Every row gives one point. Each copy is the shape, with its points in the same order, turned, moved and blurred by noise. Some copies are also mirrored. Which?

Shape, 7 rows:
[[-3.9 -0.5]
 [ 5.0 -0.9]
 [-7.3  1.1]
 [ 6.1 -1.3]
 [-0.1  6.5]
 [-5.8 -0.2]
 [-5.5 -2.2]]
Copy 1:
[[-3.8  3.2]
 [ 3.5 -1.7]
 [-5.7  6.0]
 [ 4.0 -2.9]
 [ 3.4  7.1]
 [-5.2  4.5]
 [-6.1  2.5]]
Copy 1 is: only turned
Copy 2, 7 rows:
[[-2.5  4.3]
 [ 2.3 -2.5]
 [-2.7  7.4]
 [ 2.3 -4.0]
 [ 4.2  6.0]
 [-3.9  5.2]
 [-5.9  4.5]]
Copy 2 is: only turned

Shape:
[[-3.0 -1.4  3.8  2.5]
 [-2.6 -1.7 -0.6  8.1]
 [ 6.9 -1.3 -4.8 -2.3]
 [ 3.0  5.7  7.4 -5.6]
 [-7.7  1.0 -1.9 -3.0]
 [-5.8 -5.2  0.3 -8.0]
 [ 1.2  4.9  5.3 -2.2]
 [-1.1  3.8 -0.8 -4.3]
 [ 3.4 -1.9 -3.1  0.4]]
Copy 1:
[[ 0.5  4.1  3.5  1.1]
 [-4.1  4.0 -1.1  4.6]
 [ 3.5 -4.2 -6.6 -2.3]
 [ 7.1  5.3  1.3 -9.6]
 [-4.8 -1.6  5.2 -4.8]
 [ 1.7 -6.0  8.1 -3.8]
 [ 3.6  5.4  0.8 -6.8]
 [-0.2  0.0  0.5 -7.4]
 [ 1.3 -1.8 -4.4 -0.3]]
Copy 1 is: only turned
Copy 2:
[[-1.0 -5.2  0.1  1.0]
 [-5.2 -2.7  5.5  0.5]
 [ 4.7  7.8  1.0  0.5]
 [ 6.9 -2.0 -6.3  8.7]
 [-5.2 -0.7 -7.1 -0.3]
 [ 1.1 -1.8 -8.6 -6.2]
 [ 3.4 -1.9 -3.8  7.5]
 [ 0.2  2.4 -6.1  3.7]
 [ 1.9  3.7  2.0  0.0]]
Copy 2 is: mirrored
Copy 3, 9 rows:
[[ -2.1  -2.7   6.0   0.8]
 [  2.4  -7.3   6.5   2.3]
 [ -1.3  -3.9  -8.2   1.8]
 [ -2.2   9.1  -1.1  -1.9]
 [ -3.3  -4.4   3.3  -7.4]
 [-11.4  -3.2   1.4  -4.3]
 [ -1.0   4.3   1.8  -0.6]
 [ -0.4  -0.5  -1.6  -5.1]
 [ -1.5  -5.8  -3.6   1.6]]
Copy 3 is: mirrored
Copy 4, 9 rows:
[[ -6.1   0.9   0.1   0.0]
 [ -1.9  -0.2   0.0   6.1]
 [  6.3  -3.9  -4.3  -3.2]
 [ -0.5   0.8   5.0 -10.0]
 [ -2.3   8.9  -2.8  -1.5]
 [ -5.5   5.5  -8.7  -6.0]
 [ -0.5   1.1   4.4  -6.7]
 [  1.7   5.0  -0.4  -5.5]
 [  2.8  -1.4  -4.4  -1.0]]
Copy 4 is: only turned
